Rows are points. Each copy is the shape, with its points in the same order, turned, moved and blurred by noise. Some copies are also mirrored. Which?

Shape (5 x 2):
[[ 0.30 -0.42]
 [ 0.20 -0.18]
 [ 0.37  0.04]
 [-0.36  0.78]
 [ 0.20  0.22]]
Copy 1 (5 x 2):
[[-0.06 -0.67]
 [ 0.06 -0.42]
 [ 0.30 -0.38]
 [ 0.38  0.64]
 [ 0.32 -0.16]]
Copy 1 is: only turned
Copy 2 (5 x 2):
[[ 0.55 -0.24]
 [ 0.25 -0.29]
 [ 0.06 -0.48]
 [-0.79  0.11]
 [-0.14 -0.32]]
Copy 2 is: mirrored
Copy 3 (5 x 2):
[[ 0.63 -0.12]
 [ 0.38 -0.02]
 [ 0.33  0.22]
 [-0.72  0.20]
 [ 0.08  0.23]]
Copy 3 is: only turned
Copy 4 (5 x 2):
[[ 0.35 -0.02]
 [ 0.02  0.13]
 [-0.22 -0.09]
 [-1.03  0.71]
 [-0.37  0.11]]
Copy 4 is: mirrored

Shape (7 x 3):
[[ 0.62  0.36 -0.11]
 [-0.33  0.53  0.19]
 [-0.19  0.30 -0.62]
 [-0.27  0.07 -0.25]
 [ 0.76  0.02 -0.12]
 [-0.38 -0.46 -0.15]
 [-0.34  0.27  0.56]]
Copy 1 (7 x 3):
[[ 0.48 -0.15 -0.29]
 [ 0.23  0.26  0.64]
 [-0.13  0.60 -0.07]
 [-0.24  0.26  0.20]
 [ 0.28 -0.38 -0.44]
 [-0.70 -0.04  0.28]
 [ 0.13 -0.13  0.85]]
Copy 1 is: only turned
Copy 2 (7 x 3):
[[-0.48  0.33 -0.65]
 [-0.11  0.62  0.30]
 [ 0.40  0.57 -0.44]
 [ 0.23  0.28 -0.03]
 [-0.49  0.05 -0.75]
 [ 0.31 -0.26  0.01]
 [-0.40  0.36  0.54]]
Copy 2 is: mirrored
Copy 3 (7 x 3):
[[ 0.23  0.48  0.29]
 [-0.45 -0.23  0.27]
 [-0.37  0.33 -0.36]
 [-0.20 -0.08 -0.25]
 [ 0.63  0.45  0.12]
 [ 0.04 -0.48 -0.56]
 [-0.28 -0.56  0.47]]
Copy 3 is: only turned
Copy 4 (7 x 3):
[[ 0.19 -0.52  0.25]
 [-0.48  0.07  0.57]
 [-0.53 -0.31 -0.19]
 [-0.34  0.07 -0.09]
 [ 0.51 -0.46  0.00]
 [-0.21  0.55 -0.32]
 [-0.24  0.43  0.69]]
Copy 4 is: mirrored

Shape (7 x 3):
[[-0.40 -0.24 -0.67]
 [ 0.40  0.53  0.24]
 [-0.66 -0.28  0.08]
 [-0.26 -0.51  0.01]
 [ 0.29 -0.05 -0.17]
 [ 0.07 -0.16 -0.56]
 [ 0.48  0.41  0.27]]
Copy 1 (7 x 3):
[[ 0.05  0.22 -0.61]
 [ 0.32 -0.47  0.63]
 [-0.50  0.34 -0.09]
 [-0.51 -0.09 -0.26]
 [ 0.08 -0.50 -0.01]
 [ 0.15 -0.25 -0.43]
 [ 0.20 -0.56  0.61]]
Copy 1 is: only turned
Copy 2 (7 x 3):
[[ 0.36 -0.41 -0.51]
 [-0.34  0.67  0.15]
 [ 0.50 -0.37  0.29]
 [ 0.72 -0.05  0.07]
 [ 0.20  0.44 -0.25]
 [ 0.30  0.12 -0.57]
 [-0.18  0.75  0.14]]
Copy 2 is: only turned

Shape (8 x 4):
[[-0.83  0.33 -0.29 -0.68]
 [-0.18  0.18 -0.05 -0.34]
 [ 0.30  0.14  0.15  0.43]
 [ 0.23  0.10  0.62 -0.73]
 [ 0.01  0.01 -0.10 -0.19]
 [-0.03  0.41  0.01  0.00]
 [-0.80 -0.28  0.51  0.45]
 [-0.07  0.01 -0.09  0.31]]
Copy 1 (8 x 4):
[[-0.38 -0.47  0.83 -0.43]
 [-0.21  0.01  0.30 -0.09]
 [ 0.04  0.27 -0.08  0.64]
 [-0.74  0.54 -0.04 -0.25]
 [-0.05  0.01  0.05  0.00]
 [-0.05  0.19  0.39  0.27]
 [-0.68 -0.67  0.01  0.78]
 [ 0.07 -0.13  0.05  0.47]]
Copy 1 is: mirrored
Copy 2 (8 x 4):
[[-0.65  0.59  0.26  0.61]
 [-0.12  0.02  0.24  0.23]
 [ 0.35 -0.62 -0.23  0.00]
 [ 0.38  0.01  0.82 -0.08]
 [-0.05 -0.05  0.00 -0.04]
 [ 0.27 -0.05 -0.12  0.36]
 [-0.56 -0.93  0.22  0.63]
 [-0.11 -0.36 -0.25  0.00]]
Copy 2 is: only turned
Copy 3 (8 x 4):
[[-0.14  0.57 -0.59 -0.75]
 [-0.04  0.24  0.00 -0.34]
 [-0.26  0.16  0.35  0.44]
 [-0.12 -0.09  0.59 -0.81]
 [ 0.14  0.17  0.03 -0.18]
 [-0.24  0.53  0.12 -0.05]
 [-0.99 -0.26 -0.35  0.07]
 [-0.21  0.15 -0.02  0.34]]
Copy 3 is: only turned
Copy 4 (8 x 4):
[[-1.10 -0.59 -0.56  0.13]
 [-0.49 -0.26 -0.18 -0.17]
 [ 0.12  0.23  0.26 -0.09]
 [-0.57 -0.35  0.22 -0.93]
 [-0.21 -0.32 -0.06 -0.17]
 [-0.32  0.09 -0.15 -0.15]
 [-0.79 -0.08  0.76  0.54]
 [-0.14  0.00  0.11  0.23]]
Copy 4 is: only turned

Shape (10 x 6):
[[ 0.32 -0.61  0.06 -0.29  0.49 -0.16]
 [-0.21  0.13  0.72  0.53 -0.76  0.44]
 [-0.04 -0.82 -0.16 -0.14 -0.14 -0.01]
 [ 0.33 -0.42 -0.25  0.03  0.34 -0.28]
 [ 0.18 -0.34 -0.33 -0.06 -0.17 -0.45]
 [-0.40  0.01  0.33  0.45 -0.32  0.31]
 [ 0.65 -0.62 -0.23 -0.07 -0.05 -0.08]
 [-0.34  0.01  0.57  0.20 -0.50  0.00]
 [ 0.24 -0.16 -0.26 -0.60  0.23  0.20]
 [-0.34  0.02  0.19  0.52 -0.31  0.46]]
Copy 1 (10 x 6):
[[-0.35 -0.01  0.52 -0.65  0.03  0.30]
 [-0.27 -0.74  0.01  1.08 -0.08  0.05]
 [-0.65 -0.26 -0.01 -0.35 -0.03  0.63]
 [-0.22  0.03  0.13 -0.60 -0.26  0.16]
 [-0.08 -0.34 -0.25 -0.50 -0.14  0.44]
 [-0.41 -0.35 -0.15  0.66  0.06 -0.02]
 [-0.20 -0.14  0.27 -0.46 -0.49  0.65]
 [-0.22 -0.73 -0.08  0.50  0.24  0.04]
 [ 0.00  0.28  0.29 -0.29  0.25  0.66]
 [-0.42 -0.19 -0.22  0.70 -0.06  0.05]]
Copy 1 is: mirrored
Copy 2 (10 x 6):
[[ 0.26  0.08 -0.43 -0.68  0.40  0.48]
 [ 0.26 -0.03  0.09  1.17  0.57  0.06]
 [ 0.25 -0.24 -0.44 -0.09 -0.12  0.61]
 [ 0.14  0.08 -0.61 -0.46  0.11  0.07]
 [ 0.31 -0.05 -0.33 -0.27 -0.32 -0.01]
 [-0.04 -0.41 -0.07  0.74  0.50  0.05]
 [ 0.29  0.47 -0.61 -0.24 -0.17  0.31]
 [ 0.33 -0.35  0.16  0.60  0.48  0.13]
 [-0.32  0.23  0.02 -0.47  0.09  0.41]
 [-0.19 -0.27 -0.21  0.77  0.51  0.11]]
Copy 2 is: only turned
Copy 3 (10 x 6):
[[ 0.03 -0.77 -0.24  0.01 -0.12  0.54]
 [ 0.79 -0.05  0.25  0.74 -0.34 -0.85]
 [ 0.68 -0.57  0.25  0.01 -0.11  0.53]
 [ 0.27 -0.35 -0.38 -0.11 -0.18  0.58]
 [ 0.51 -0.23 -0.09 -0.44 -0.22  0.35]
 [ 0.64  0.09  0.18  0.63 -0.07 -0.32]
 [ 0.49 -0.62 -0.22 -0.15 -0.63  0.52]
 [ 0.60 -0.15  0.25  0.33  0.01 -0.60]
 [-0.20 -0.33  0.23 -0.02 -0.46  0.54]
 [ 0.68  0.19  0.18  0.74 -0.21 -0.18]]
Copy 3 is: mirrored

Shape (11 x 8):
[[ 0.07  0.44 -0.08 -0.30 -0.16 -0.08  0.23  0.08]
 [-0.09 -0.53  0.32  0.14  0.36 -0.50  0.44 -0.10]
 [-0.50  0.32  0.23  0.25  0.03 -0.18  0.42 -0.26]
 [-0.23 -0.38  0.39 -0.17  0.52 -0.97  0.22 -0.81]
 [-0.05  0.50 -0.08  0.22  0.11  0.28 -0.36  0.65]
 [-0.34 -0.17  0.62 -0.20 -0.10 -0.02  0.07 -0.33]
 [-0.62 -0.64 -0.07 -0.40  0.33 -0.41  0.36 -0.37]
 [ 0.12  0.65 -0.21  0.29 -0.02  0.58 -0.46  0.01]
 [ 0.36 -0.46 -0.40  0.67 -0.37 -0.30 -0.11 -0.01]
 [ 0.11 -0.32 -0.81  0.76 -0.04  0.15  0.00  0.23]
 [-0.31  0.46 -0.43  0.40 -0.37  0.07 -0.54  0.54]]
Copy 1 (11 x 8):
[[ 0.35  0.01 -0.15 -0.04 -0.28 -0.08  0.01  0.08]
 [ 0.41 -0.22  0.53  0.84  0.08 -0.23  0.19 -0.47]
 [ 0.29 -0.20  0.03  0.18 -0.09 -0.65 -0.26 -0.50]
 [ 0.96  0.03  0.69  0.84  0.58 -0.58 -0.06 -0.21]
 [-0.63 -0.28 -0.48 -0.02  0.03 -0.12  0.19  0.00]
 [ 0.11  0.16  0.71  0.01  0.09 -0.43  0.00 -0.30]
 [ 0.89 -0.35  0.65  0.19  0.49 -0.19  0.29 -0.57]
 [-0.55  0.25 -0.60 -0.19  0.20 -0.01 -0.27 -0.23]
 [-0.06 -0.33  0.14  0.72  0.17  0.66 -0.66 -0.37]
 [-0.19 -0.50 -0.40  0.43  0.20  0.69 -0.33 -0.74]
 [-0.53 -0.58 -0.42 -0.20  0.15  0.11 -0.35  0.04]]
Copy 1 is: only turned
Copy 2 (11 x 8):
[[ 0.44 -0.34 -0.13  0.05  0.00  0.10  0.34 -0.02]
 [-0.15  0.01 -0.11  0.29  0.72 -0.28 -0.26  0.47]
 [ 0.34 -0.10  0.14  0.35  0.65 -0.04  0.01 -0.38]
 [-0.24 -0.06 -0.02 -0.31  1.34 -0.51  0.13  0.33]
 [ 0.02 -0.17  0.18  0.03 -0.53  0.51 -0.21 -0.34]
 [-0.12 -0.07  0.45  0.37  0.45 -0.36  0.42  0.07]
 [-0.29  0.44 -0.32  0.23  0.92 -0.07  0.40  0.32]
 [ 0.26 -0.02  0.23 -0.18 -0.63 -0.05 -0.05 -0.73]
 [-0.37 -0.29 -0.73  0.25 -0.16 -0.63 -0.39 -0.22]
 [-0.13  0.27 -0.84  0.28 -0.35 -0.19 -0.56 -0.40]
 [-0.22 -0.35 -0.21  0.21 -0.48  0.46 -0.02 -0.81]]
Copy 2 is: mirrored
Copy 3 (11 x 8):
[[ 0.55  0.15  0.13  0.01  0.03 -0.18  0.11  0.01]
 [-0.40 -0.45  0.20 -0.21  0.06  0.19  0.49  0.38]
 [ 0.44 -0.33  0.05  0.23  0.02  0.47  0.47 -0.03]
 [-0.23 -1.06  0.54 -0.21  0.52 -0.05  0.57 -0.05]
 [ 0.11  0.65 -0.14  0.46  0.18  0.40 -0.35  0.05]
 [ 0.17 -0.58  0.09 -0.36 -0.10  0.36 -0.11 -0.09]
 [-0.10 -0.77 -0.31 -0.51  0.51  0.01  0.52  0.28]
 [ 0.10  0.57 -0.18  0.49  0.10  0.18 -0.28 -0.66]
 [-0.61 -0.16 -0.19  0.68 -0.33 -0.45  0.08  0.07]
 [-0.57  0.32 -0.64  0.77 -0.06 -0.19  0.36 -0.02]
 [ 0.23  0.35 -0.52  0.97  0.18  0.09 -0.39  0.09]]
Copy 3 is: mirrored

Shape (12 x 9):
[[-0.24  0.22 -0.13  0.46  0.39 -0.26 -0.41 -0.08 -0.48]
 [ 0.45  0.37  0.39 -0.37  0.18 -0.20  0.85  0.54 -0.01]
 [-0.20 -0.15  0.50 -0.33 -0.14 -0.62 -0.09  0.52 -0.32]
 [-0.24 -0.14  0.07 -0.14 -0.01  0.15 -0.43  0.30  1.06]
 [-0.13  0.18  0.23  0.27  0.65  0.17 -0.25  0.11 -0.15]
 [-0.05 -0.01  0.43 -0.50 -0.45  0.03  0.06 -0.22 -0.37]
 [ 0.30 -0.34  0.08 -0.28  0.56 -0.49  0.47  0.02 -0.63]
 [ 0.14 -0.32 -0.60 -0.51 -1.04 -0.16 -0.32 -0.08  0.59]
 [-0.36  0.00 -0.23 -0.29  0.66  0.15 -0.34 -0.18  0.03]
 [ 0.91  0.60 -0.06 -0.06  0.72  0.11 -0.30  0.21 -0.04]
 [-0.03 -0.35  0.46  0.05  0.23 -0.16  0.05 -0.04 -0.21]
 [-0.06 -0.27 -0.28 -0.12 -0.17  0.26 -0.33  0.18 -0.33]]
Copy 1 (12 x 9):
[[-0.12 -0.05  0.32  0.24  0.27  0.29 -0.28  0.89 -0.21]
 [-0.80  0.33  0.29 -0.44  0.24 -0.31  0.92  0.15 -0.87]
 [-0.68 -0.14  0.04 -0.01 -0.14 -0.50  0.64  0.96 -0.13]
 [-0.71  0.05  0.77 -0.07 -0.18  0.24  0.55  0.00  0.82]
 [-0.27 -0.32  0.73  0.08  0.38  0.30  0.18  0.52 -0.23]
 [-0.23 -0.24 -0.04  0.22 -0.56 -0.25  0.56  0.17 -0.44]
 [-0.61 -0.39 -0.17 -0.42  0.38 -0.43  0.01  0.41 -0.73]
 [-0.31  0.47 -0.42 -0.37 -0.87  0.02  0.37 -0.14  0.83]
 [-0.68 -0.48  0.46 -0.03 -0.03  0.54 -0.17  0.27 -0.05]
 [-0.03  0.16  0.96 -0.86  0.15  0.29  0.12  0.39 -0.59]
 [-0.32 -0.39  0.22  0.08  0.26 -0.38  0.26  0.31 -0.18]
 [-0.07 -0.29 -0.15 -0.11 -0.14  0.38  0.38  0.43  0.13]]
Copy 1 is: only turned
Copy 2 (12 x 9):
[[ 0.03  0.44 -0.06  0.49 -0.35 -0.02 -0.19 -0.30 -0.57]
 [ 0.01  0.78 -0.48 -0.47  0.68  0.23  0.60  0.53  0.28]
 [-0.53  0.59  0.06 -0.42  0.31 -0.28 -0.29  0.34 -0.32]
 [ 0.28 -0.05 -0.25 -0.42 -0.32  0.08 -0.81  0.04  0.70]
 [ 0.19  0.38 -0.12  0.22 -0.24  0.46 -0.19  0.07 -0.18]
 [-0.38 -0.01  0.54 -0.27  0.17 -0.02  0.40  0.14  0.02]
 [-0.04  0.42 -0.33  0.06  0.87  0.12  0.14  0.09 -0.58]
 [ 0.31 -0.62  0.02 -0.68 -0.30 -0.98 -0.10  0.06  0.32]
 [ 0.14 -0.09 -0.24 -0.11 -0.08  0.58 -0.30 -0.40 -0.34]
 [ 1.10  0.67 -0.13 -0.25  0.06  0.54  0.24  0.08 -0.35]
 [-0.09  0.19  0.15  0.17  0.41  0.15 -0.24  0.19 -0.13]
 [ 0.09 -0.30  0.08 -0.17 -0.28 -0.11 -0.01  0.35 -0.36]]
Copy 2 is: only turned
Copy 3 (12 x 9):
[[-0.07 -0.13 -0.04  0.06  0.69 -0.25 -0.54 -0.10 -0.21]
 [ 0.53  0.62  0.26 -0.33 -0.63 -0.42 -0.24 -0.75 -0.08]
 [ 0.19  0.12  0.36 -0.40 -0.26 -0.69 -0.13  0.38  0.00]
 [ 0.20 -0.19 -0.11 -0.66 -0.11  0.67  0.40 -0.02  0.38]
 [ 0.24 -0.10  0.10 -0.10  0.29  0.22 -0.59 -0.22 -0.38]
 [-0.10  0.47  0.01  0.19 -0.49 -0.25  0.07  0.35 -0.41]
 [ 0.12  0.19  0.23 -0.41 -0.05 -0.81 -0.19 -0.49 -0.96]
 [-0.20  0.39 -0.93 -0.40 -0.12 -0.11  0.99  0.33  0.24]
 [-0.37  0.10  0.11 -0.49  0.48  0.37 -0.18 -0.18 -0.46]
 [ 0.81  0.77 -0.09 -0.28  0.61  0.20 -0.38 -0.55 -0.39]
 [ 0.22 -0.19  0.18 -0.12 -0.11 -0.23 -0.08 -0.10 -0.53]
 [-0.08  0.13 -0.57 -0.35  0.04 -0.12 -0.28  0.28 -0.38]]
Copy 3 is: mirrored
Copy 4 (12 x 9):
[[-0.06 -0.11 -0.53  0.68  0.34  0.08  0.18 -0.04 -0.03]
 [ 0.43  0.15  0.93  0.08  0.28  0.87 -0.34  0.21 -0.18]
 [-0.48 -0.32  0.69  0.49  0.56  0.28 -0.03  0.04 -0.41]
 [-0.11 -0.48  0.63 -0.27  0.16 -0.42  0.11 -0.30  0.68]
 [ 0.03 -0.32 -0.19  0.54  0.34  0.42  0.06  0.01  0.46]
 [-0.49 -0.45  0.14 -0.11  0.25  0.36 -0.63  0.12 -0.41]
 [ 0.29 -0.38  0.32  0.91 -0.09  0.66 -0.36  0.02 -0.55]
 [-0.32 -0.22  0.46 -0.65 -0.43 -0.86 -0.13  0.06 -0.49]
 [-0.03 -0.29 -0.08  0.62  0.06 -0.14 -0.42 -0.25  0.48]
 [ 0.83 -0.22  0.06  0.41  0.26  0.20 -0.17  0.82  0.48]
 [-0.07 -0.64  0.16  0.39  0.18  0.50 -0.02 -0.24 -0.15]
 [-0.50 -0.26 -0.03  0.24 -0.33  0.02 -0.03  0.24  0.02]]
Copy 4 is: mirrored

Shape (14 x 11):
[[ 0.38 -0.50  0.58 -0.47  0.13 -0.61  0.14 -0.12  0.09 -0.11 -0.62]
 [-0.64  0.18 -0.04  0.87  0.30 -0.53  0.02  1.14 -0.16  0.02 -0.39]
 [ 0.13 -0.24 -0.01 -0.48  0.13  0.45  0.56 -0.23 -0.07 -0.02  0.19]
 [-0.58  0.01  0.23 -0.51  0.11  0.60  0.03 -0.08  0.07  0.03  0.05]
 [ 0.20 -0.54 -0.10 -0.59 -0.06  0.76  0.77  0.09  0.19  0.08  0.20]
 [ 0.06 -0.35  0.79  0.14 -0.32  0.61  0.05  0.17 -0.36  0.63  0.18]
 [ 0.04 -0.01 -0.23 -0.60 -0.51  0.18  0.25  0.16 -0.32  0.16  0.18]
 [ 0.47 -0.43 -0.11  0.61 -1.54  0.42  0.04 -0.11  0.12 -0.13  0.17]
 [ 0.05 -0.51  0.04 -0.16  0.04  0.35  0.34 -0.18 -0.06  0.35 -0.45]
 [ 0.37 -0.46 -0.10  0.06  0.18  0.61  0.05  0.01 -0.47  0.36 -0.13]
 [ 0.43  0.47 -0.03 -0.59  0.05  0.57  0.25  0.32  0.03  0.00 -0.35]
 [ 0.43 -0.12  0.02 -0.10  0.29 -0.02 -0.06  0.33  0.09  1.22 -0.40]
 [ 0.13 -0.42  0.03 -0.31  0.27  0.41 -0.09  0.18  0.10  0.05  0.24]
 [ 0.35  1.02  0.18  0.87  0.15 -0.52  0.06  0.13  0.04 -0.02 -0.20]]
Copy 1 (14 x 11):
[[-0.46 -0.04  0.10 -0.52  0.24 -0.25  0.27 -0.38 -0.16 -0.86  0.20]
 [ 0.19 -0.15  0.32 -0.37 -1.43 -0.68  0.23  0.12  0.33  0.34  0.05]
 [ 0.00 -0.03 -0.10 -0.30  0.73  0.19 -0.15  0.02 -0.27  0.29 -0.17]
 [ 0.26  0.58  0.12 -0.34  0.45 -0.15 -0.35 -0.24 -0.22  0.51  0.23]
 [ 0.20 -0.04 -0.44 -0.63  0.83  0.11 -0.11 -0.09 -0.48  0.39 -0.47]
 [ 0.78 -0.07  0.01 -0.03  0.67 -0.86  0.33  0.17 -0.38  0.18  0.19]
 [ 0.39  0.42  0.04 -0.02  0.42  0.17  0.34 -0.10 -0.12  0.18 -0.54]
 [ 0.25  0.37 -1.24  0.74  0.24 -0.57  0.62  0.36 -0.40  0.00 -0.45]
 [ 0.14  0.02 -0.29 -0.49  0.60 -0.35 -0.11  0.07  0.23 -0.09 -0.05]
 [ 0.60 -0.15 -0.24 -0.34  0.49 -0.06 -0.02  0.57  0.07 -0.05  0.07]
 [ 0.55 -0.05 -0.29 -0.31  0.26  0.54  0.15 -0.58  0.01  0.18  0.16]
 [ 0.95 -0.45  0.09 -0.28  0.16 -0.44 -0.31 -0.32  0.39 -0.55 -0.19]
 [ 0.40  0.13 -0.08 -0.44  0.24 -0.01 -0.33  0.14 -0.54 -0.02 -0.01]
 [-0.01 -0.66  0.07  0.80 -0.78 -0.09  0.11 -0.30  0.30  0.08  0.45]]
Copy 1 is: mirrored
Copy 2 (14 x 11):
[[ 0.56  0.50  0.24  0.58 -0.06  0.25  0.38 -0.64 -0.65  0.14  0.02]
 [ 0.57  0.52  0.31 -0.01 -0.95 -0.89 -0.53  0.00  0.54 -0.26 -0.53]
 [ 0.23 -0.20 -0.16 -0.25  0.34  0.38 -0.01  0.05 -0.33  0.40  0.20]
 [-0.04 -0.13 -0.11  0.03  0.19  0.62 -0.44  0.35 -0.32  0.16 -0.34]
 [ 0.18  0.03 -0.53 -0.26  0.55  0.27  0.01  0.28 -0.29  0.72  0.28]
 [ 0.02  0.30 -0.59 -0.37 -0.14  0.23 -0.19  0.27 -0.84 -0.47  0.19]
 [ 0.13 -0.06 -0.22  0.20 -0.11  0.48 -0.13  0.38  0.08  0.15  0.64]
 [ 0.49  0.36 -1.13 -0.20  0.41  0.45  0.24 -0.09  0.67 -0.82  0.58]
 [ 0.04  0.56 -0.17 -0.14  0.23  0.27 -0.10 -0.26 -0.34  0.34  0.07]
 [-0.25  0.16 -0.44 -0.38  0.05 -0.06 -0.35 -0.34 -0.36  0.09  0.21]
 [ 0.34 -0.04  0.04  0.38  0.67 -0.03 -0.71  0.09 -0.30  0.20  0.42]
 [-0.58  0.67  0.00  0.36 -0.03 -0.58  0.00  0.04 -0.55 -0.07  0.27]
 [-0.06 -0.26 -0.53  0.07  0.08 -0.03 -0.13 -0.09 -0.34  0.20 -0.15]
 [ 0.57  0.03  0.74 -0.03  0.20 -0.68 -0.27 -0.17  0.22 -0.96 -0.09]]
Copy 2 is: only turned
